Each row is a point. Before rounding, the points of a table are all equally far from one centre. They may lie mostly on one side of it. Where is the centre, to within rounding?

Points, 8 rows:
-77 -41 41
26 -59 -9
16 -33 53
32 -40 28
2 -71 29
19 1 53
2 -36 61
5 -73 -17
Centre: -27 -13 1

Points, 11 rows:
35 43 -11 26
13 72 41 -36
20 48 -26 -60
-23 70 37 -37
32 38 -2 -85
-6 28 -38 26
57 36 -1 19
75 36 22 -12
-2 75 21 -29
50 57 46 -30
26 54 -24 -1
Centre: 1 -16 24 -23

Points (11 x 8):
23 -28 -34 -14 -4 -43 48 39
64 -11 -49 16 24 -63 20 -4
-30 -22 -95 -28 2 -54 -24 18
13 -7 -70 -41 13 -46 -20 45
3 21 -73 -40 59 -29 -1 25
-33 1 -51 -40 17 -71 -5 42
8 8 -46 -11 3 17 -5 31
38 -38 -73 -46 7 -68 13 15
10 16 -18 -77 22 -70 21 -1
7 58 -61 -39 2 -75 20 24
24 -23 -48 -24 24 -66 -3 44
Centre: -1 4 -51 -16 6 -43 14 -18

Points (12 x 9):
2 41 -33 -35 -81 3 4 44 4
-35 65 -26 -35 -20 -14 -48 -22 -55
-27 37 -45 -22 -67 29 -19 -29 -54
-75 11 -7 -17 -78 -2 5 41 -57
-58 83 3 -34 -61 21 -9 12 22
-82 66 -22 -14 -26 -6 47 -1 -40
-50 89 -45 -18 -51 18 -6 -3 19
-38 25 -6 -26 -78 -6 -58 38 -43
-10 19 11 -69 -68 -15 -4 14 -34
-43 69 20 -29 -86 -14 8 24 -20
-13 29 1 -26 -64 44 26 -23 -57
-58 70 27 -30 -63 28 -20 -15 -33
Centre: -31 11 0 14 -20 -4 -6 0 0

Points, 17 rows:
23 11 41 42 55 95 -2 -13 -15 -30 22 -22
40 34 52 53 25 26 29 -58 -18 7 -29 -54
28 14 70 79 64 73 22 -18 17 -7 -13 -2
40 -29 32 56 19 76 42 0 46 7 -20 -39
14 -11 64 45 50 93 21 -14 15 -14 -41 -21
24 -18 63 72 40 61 36 -41 7 14 20 -21
53 0 64 57 49 14 24 -10 62 -4 -4 -29
57 -7 73 34 56 46 18 -33 43 -36 -32 -33
-9 24 62 32 35 77 39 -13 20 -12 -23 -32
36 11 51 33 37 93 44 -38 50 -17 -29 -15
-23 15 38 17 36 80 44 -26 46 -53 5 -6
8 15 68 43 43 81 23 -14 22 12 -10 -19
-22 23 59 36 40 75 11 -9 26 1 -10 -23
-24 17 61 22 38 71 13 -6 37 0 -13 -13
19 18 54 29 30 64 -1 -34 4 25 -13 -50
32 14 79 30 53 64 12 -2 30 -1 -25 28
15 -15 40 33 67 68 25 37 5 6 12 -19
Centre: 20 -4 -8 35 40 23 19 -29 7 -20 -20 8

Points, 18 rows:
61 -12 -27 7 -14 -12 45 12 29 1 15 -60 49 70
-1 6 -16 17 -12 12 37 2 60 -11 59 -45 -1 63
17 30 14 8 -3 -16 5 -21 49 19 24 -79 -1 68
-1 -24 -4 28 -32 49 45 27 15 -20 16 -49 -3 78
37 -19 -23 4 -13 -51 -11 26 51 -1 22 -77 -12 40
65 -4 -11 -2 5 10 27 1 53 -31 28 -31 -2 57
15 45 -8 21 28 2 66 -9 -32 45 71 -51 9 44
25 28 -19 13 -10 -1 35 25 30 -6 2 -74 8 67
35 32 -30 46 -2 -25 10 -43 31 -46 27 -71 30 50
16 21 -7 46 -8 -24 18 19 56 24 25 -54 1 49
37 -8 5 -24 -25 3 16 25 -10 -22 15 -82 30 81
29 6 44 -19 -13 21 54 7 16 -23 12 -43 60 38
32 44 -55 14 -7 -29 11 13 33 12 -2 -66 39 45
6 36 -8 25 -56 -4 42 -9 51 -17 19 -62 28 14
-26 44 -9 15 -25 8 38 -44 46 -16 4 -95 17 24
34 -20 -2 5 38 -40 13 19 54 -32 53 -70 17 17
14 26 9 15 -19 -17 66 -1 29 -11 27 -51 36 57
10 37 -12 30 -24 -6 44 18 32 -2 54 -61 42 35
Centre: -1 -35 -23 9 5 7 0 -35 -26 10 12 -35 14 -3
